Each row of a before or after table is a point. One or more steps were done to the points. Then noise was added and the rows were shuffled. The steps act on columns, c1 being the first. What was done? A step turns or swaps two columns, mirrors them in a line or flattens them onto one, adds a multiple of one to another, or multiplies or shifts one. Angles are multiples of 10 degrees, from the lower column toward the higher: turns from -170 to 170, lines from 10 to 170 but not 90. Use the fewest steps. Two steps may share a column if one is a turn and the other turns, adds or multiplies; they go together, in the order done. Otherwise the lowest column goes first.

Before (14 x 2)
[[ 0.15  0.08]
 [ 0.31  0.17]
 [-0.31  0.34]
 [-0.59  0.47]
 [ 0.32 -0.57]
 [-0.35 -0.76]
 [ 0.20  0.07]
 [-0.56  0.49]
 [-0.07 -0.31]
 [ 0.11  0.33]
 [ 0.26 -0.57]
 [-0.16  0.14]
 [-0.77 -0.61]
 [-0.47 -0.61]]
After (14 x 2)
[[ 0.18  0.12]
 [ 0.26  0.21]
 [ 0.21  0.08]
 [-0.45  0.47]
 [ 0.15 -0.84]
 [-0.81  0.02]
 [-0.31  0.05]
 [-0.30  0.62]
 [-0.73 -0.06]
 [ 0.04 -0.25]
 [-0.95 -0.40]
 [ 0.19 -0.40]
 [ 0.11 -0.76]
 [ 0.30 -0.03]]
Steps: mirror c1 and c2 in the line at 30 degrees

Before (14 x 4)
[[ 0.24  0.13 -0.29  0.34]
 [ 0.05  0.14 -0.21  0.04]
 [-0.14  0.08 -0.64  0.33]
 [-0.27  0.13 -0.39  0.13]
 [-0.33 -0.51 -0.23 -0.05]
 [-0.23  0.38 -0.38 -1.53]
 [ 0.00 -1.90 -0.69 -0.22]
 [-0.21 -0.10 -0.57  0.23]
 [ 0.03  0.28 -0.24  0.13]
 [ 0.44 -0.27 -0.51 -0.04]
 [ 0.57 -0.82 -0.33  0.10]
 [ 0.09  0.22 -0.59  0.09]
 [ 0.36  0.03 -0.27  0.05]
 [ 0.33 -0.47 -0.22  0.34]]
After (14 x 4)
[[ 0.10  0.41 -0.05  0.07]
 [ 0.00  0.54  0.00  0.10]
 [ 0.38  0.34 -0.15  0.09]
 [-0.31 -0.35 -0.45 -0.04]
 [-0.21  0.83 -0.10 -1.49]
 [ 0.50  0.17 -0.57 -0.07]
 [ 0.55 -0.67 -0.74  0.11]
 [ 0.33 -0.33 -0.40  0.35]
 [ 0.04 -1.58 -1.78 -0.29]
 [-0.13  0.70 -0.40  0.36]
 [ 0.11  0.87 -0.32  0.11]
 [ 0.30  0.43 -0.12  0.33]
 [-0.19  0.48 -0.47  0.31]
 [-0.30  0.55 -0.22  0.15]]
Steps: turn c2 and c3 by 40 degrees; multiply c2 by 1.6

Before (13 x 9)
[[-0.07  0.11  0.39  0.16 -0.32  0.00 -0.16 -0.06  0.07]
 [-0.46  0.24 -0.13 -0.81  0.30  0.24  0.21  0.20  0.49]
 [ 0.11 -0.37 -0.41 -0.94  0.23 -0.08 -0.28 -1.04  0.12]
 [-0.04  0.32  0.78 -0.68 -0.60  0.34 -0.11 -1.08  0.40]
 [-0.39 -0.26 -0.24 -0.36  0.12  0.11 -0.02 -0.07  0.23]
 [-0.04  0.85  0.43  0.13  0.18 -0.31 -0.13  0.41 -1.09]
 [-0.16  0.38 -0.35  0.02 -0.21  0.48 -0.02  0.50  0.31]
 [-0.01  0.28 -0.41 -0.68  0.00  0.07 -0.69  0.06 -0.48]
 [ 0.60 -0.17  1.17 -1.28  0.81  0.15 -0.04 -0.29  0.64]
 [-0.01  0.11  0.50 -0.81 -0.01  0.63  0.17  0.80 -0.21]
 [ 0.09  0.25 -0.01 -0.28 -0.21  0.52  0.53  0.04  0.32]
 [-0.39 -0.41  0.23  0.23  0.06  0.97 -0.23  0.00 -0.03]
 [-0.29 -0.37 -0.24 -0.01 -0.36 -0.36 -0.03 -0.43  0.25]]
After (13 x 9)
[[-0.31  0.15  0.14 -0.10 -0.39  0.29  0.10 -0.56 -0.04]
 [-0.43 -0.17 -0.32  0.00  0.10  0.48 -0.55  0.82  0.02]
 [ 0.13  0.01  0.20  0.18 -0.26  0.44  0.73  0.34  0.28]
 [-0.07  0.52 -0.39  0.15 -0.32  0.07  0.34 -0.04  0.05]
 [ 0.01  0.76  0.77  0.27  0.02 -0.27 -0.26  0.25 -0.34]
 [ 0.12 -0.22  0.94  0.42  0.19  0.70 -0.76 -0.44 -0.54]
 [-0.02  0.49 -0.36  0.22  0.15 -1.08  0.35  0.26 -0.53]
 [-0.06  0.88 -0.17  1.03 -0.60  1.09  0.85 -0.23 -0.40]
 [ 0.58 -0.85 -0.07  1.72  0.77  0.65 -1.08 -0.16  0.34]
 [-0.36 -0.27  0.40  0.11  0.11  0.19 -0.33 -0.02  0.21]
 [-0.04 -0.05  0.13  0.94  0.02 -0.32  0.19  0.92  0.34]
 [-0.48 -0.34  0.61  0.53  0.30  0.24 -0.01  0.15  0.53]
 [-0.18  0.46  0.25 -0.27 -0.18  0.10  0.55  0.52  0.55]]
Steps: add -1.5 times c5 to c2; turn c2 and c7 by 50 degrees; turn c3 and c4 by 140 degrees; turn c8 and c9 by 40 degrees; turn c6 and c8 by 60 degrees

Before (11 x 12)
[[ 0.44  0.25 -0.71 -0.10 -0.29  0.47 -0.31 -0.26  0.93  0.13 -0.22  0.03]
 [-0.16  0.49  0.11  0.48 -0.48  0.48 -0.16  0.40 -0.17 -0.45 -0.23 -0.65]
 [ 0.13  0.38 -0.01 -0.71 -0.56  0.02 -0.36  0.22 -0.45 -0.34 -0.49  0.37]
 [-0.18  0.60 -1.18 -0.73  0.36  0.16  0.90  0.38  0.41 -0.18 -0.51 -0.71]
 [ 0.60  0.61 -0.12 -0.09  0.04  0.28 -0.23  0.96  0.10  0.25 -0.10 -0.14]
 [-0.03 -0.17 -0.78 -0.33  0.30  0.29 -0.21  1.16  0.74 -0.34 -0.11 -0.34]
 [-0.37  0.27 -0.40 -0.09 -0.88  0.16  0.75 -0.13  0.60  0.34 -0.62 -0.13]
 [-0.19 -0.37 -0.08  0.31 -0.60  0.26 -0.29 -0.16 -0.08  0.51 -0.34 -0.16]
 [-0.09  0.69 -0.38  0.34 -0.76 -0.41 -0.24  1.16 -0.33  0.04 -1.41  0.26]
 [ 0.30  0.06 -0.01 -0.72 -0.34 -0.63  0.25 -0.20  0.26  0.55 -0.31 -0.70]
 [-0.36  0.92 -0.33 -0.14 -0.12  0.14  0.10  0.59  0.40 -0.05 -1.42  0.38]]
After (11 x 12)
[[ 0.47  0.28 -0.49 -0.28 -0.81  0.34  0.71 -0.02  0.57  0.30  0.11 -0.15]
 [ 0.35  0.53 -1.44 -0.88  0.40  0.63  0.83 -0.68  0.23 -0.31  0.07  0.44]
 [-0.33  0.68 -1.04  0.09 -0.82  0.00 -0.19  0.22 -0.01  0.10 -0.05  1.24]
 [-0.30  0.32 -0.31 -0.88 -0.51  0.08 -0.29  0.54 -0.20 -0.38  0.02  0.15]
 [ 0.25  0.71 -0.31 -0.25 -0.08  0.50 -0.10 -0.03 -0.54  0.20  0.02  0.96]
 [ 0.41  0.11 -0.31 -0.90 -0.35 -0.59  0.24 -0.62 -0.14  0.56 -0.02 -0.12]
 [-0.11 -0.33  0.29  0.21 -0.61  0.15 -0.22 -0.15  0.09  0.44  0.00 -0.21]
 [ 0.70 -0.21 -0.54 -0.54  0.32  0.47 -0.18 -0.32  0.37 -0.31  0.05  1.11]
 [ 0.19  0.88 -0.87 -0.31 -0.27  0.47  0.09  0.36  0.52  0.02 -0.11  0.59]
 [ 0.98  0.21 -0.64 -0.38 -0.28  0.71 -0.39 -0.03 -0.14  0.07 -0.01 -0.27]
 [-0.29  0.44 -0.08  0.30 -0.44  0.58 -0.16 -0.58  0.11 -0.44 -0.07  0.39]]
Steps: turn c1 and c9 by -70 degrees; add -0.7 times c2 to c3; turn c3 and c6 by -20 degrees; shift c4 by -0.20; swap c8 and c12; multiply c11 by 0

Before (13 x 18)
[[ 0.86 -0.93 -0.08 -0.16 -0.39  0.45  0.53 -0.78  0.44 -0.09 -0.20  0.44
   0.06  0.27  0.07  0.16 -1.06 -0.07]
 [ 0.35  0.09  0.26  0.14  0.20 -0.38  0.04  0.39 -0.30 -0.09 -0.82  0.30
  -0.15  1.28  0.46  0.01  0.10 -0.21]
 [-0.05 -0.09  0.25  0.21  0.40 -0.41  0.13  0.09  0.22 -0.01  0.28  0.07
   0.49  0.48  0.21  0.30 -0.05 -0.32]
 [-0.29  0.21  0.04 -0.18  0.66  0.25 -0.27 -0.46 -0.51  0.28  0.25 -0.04
  -0.09 -0.43  1.10 -0.37 -0.39  0.43]
 [ 0.48 -0.21 -0.35 -0.24 -0.02  0.47  0.28  0.37 -0.81 -0.51  0.09  0.11
   0.41 -0.14 -0.27 -0.58 -0.78  0.14]
 [ 0.51 -0.37 -0.32  0.49  0.03  0.06 -0.36 -0.20  0.09 -0.04  0.46  0.12
   0.16  1.28  0.97  0.50 -0.55 -0.07]
 [ 0.03  0.21  0.10 -0.14 -0.05  0.27  0.22 -0.03 -0.13 -0.95 -0.24 -0.81
   0.36 -0.22  0.37 -0.93  0.25 -0.17]
 [-0.45 -0.92  0.27 -0.03 -0.13  0.92 -0.14  0.20  0.14 -0.02 -0.28 -0.39
   0.29 -0.06 -0.15 -0.59 -0.43  0.20]
 [ 0.65 -0.22  0.01 -0.61 -0.12 -0.41 -0.45 -0.02  0.09 -0.13  0.23 -0.93
   0.41  0.41  0.82 -0.25 -0.12  0.48]
 [ 0.76 -1.24  0.51  0.25 -0.45 -0.47  0.18  0.09 -0.19  0.22  0.10  0.02
   0.03  0.35  0.80 -0.08 -0.51  0.02]
 [-0.27  0.43  0.48  0.67 -0.08 -0.50  0.06  0.26  0.64  0.03 -0.08  0.32
  -0.23  0.22 -0.53 -0.17 -0.26 -0.46]
 [-0.44 -0.20  0.27  0.03  0.03  0.05  0.27  0.42 -0.30 -0.60 -0.48 -0.49
  -0.52  0.56  0.63  0.11  0.26  0.21]
 [ 0.02  0.11  0.42  1.02  0.00 -0.49 -0.32 -0.87  0.15 -0.01  0.17  0.43
   0.07 -0.21  0.93  0.90  0.50  0.37]]
After (13 x 18)
[[ 0.35 -0.09 -1.01  0.11  0.03  0.28 -0.15  0.37 -0.30 -0.28 -0.81  0.30
   0.22 -0.83  0.47  0.02  0.08 -0.14]
 [ 0.51  0.38 -0.58 -0.46 -0.20  0.16  0.29 -0.20  0.10 -0.15  0.44  0.11
   0.08 -1.19  0.97  0.48 -0.56 -0.03]
 [ 0.74  1.25 -0.64  0.02 -0.02  0.55 -0.05  0.08 -0.19 -0.05  0.09  0.04
  -0.47  0.07  0.80 -0.09 -0.52  0.02]
 [ 0.49  0.19  0.36  0.00  0.43 -0.71  0.25  0.37 -0.77 -0.17  0.11  0.09
  -0.17 -0.10 -0.27 -0.57 -0.77  0.08]
 [-0.05  0.10 -0.52  0.02  0.47  0.39  0.36  0.09  0.22 -0.24  0.29  0.07
   0.26 -0.22  0.21  0.31 -0.04 -0.21]
 [ 0.04 -0.10 -0.19 -0.62 -0.24  0.79  0.23 -0.88  0.15 -0.49  0.19  0.42
   0.07  0.42  0.92  0.91  0.50  0.26]
 [-0.48  0.93 -0.16 -0.44 -0.02 -0.73  0.32  0.19  0.15  0.38 -0.28 -0.36
  -0.14  0.25 -0.12 -0.60 -0.42  0.13]
 [ 0.03 -0.19  0.06 -0.01  0.33 -0.74  0.21 -0.02 -0.16 -0.68 -0.27 -0.82
  -0.16  0.25  0.34 -0.91  0.27 -0.13]
 [-0.43  0.19 -0.55 -0.06 -0.01 -0.33 -0.60  0.43 -0.31 -0.52 -0.50 -0.51
   0.02 -0.27  0.64  0.11  0.24  0.17]
 [-0.29 -0.41 -0.55 -0.33 -0.08  0.70 -0.24  0.27  0.62 -0.36 -0.06  0.31
  -0.07  0.12 -0.52 -0.16 -0.26 -0.31]
 [ 0.88  0.94 -0.12 -0.08  0.31 -0.45 -0.21 -0.78  0.43  0.17 -0.17  0.42
  -0.55 -0.26  0.08  0.16 -1.03 -0.05]
 [ 0.65  0.23 -0.25  0.74 -0.22 -0.03  0.58 -0.01  0.06 -0.15  0.25 -0.95
  -0.05 -0.30  0.82 -0.26 -0.13  0.31]
 [-0.29 -0.22  0.25  0.03 -0.03 -0.14  0.06 -0.45 -0.52  0.39  0.27 -0.01
   0.71  0.36  1.09 -0.38 -0.39  0.30]]
Steps: multiply c2 by -1; turn c3 and c14 by 140 degrees; turn c4 and c6 by 150 degrees; turn c6 and c10 by -30 degrees; turn c7 and c13 by -120 degrees; turn c5 and c13 by 70 degrees; multiply c18 by 0.7
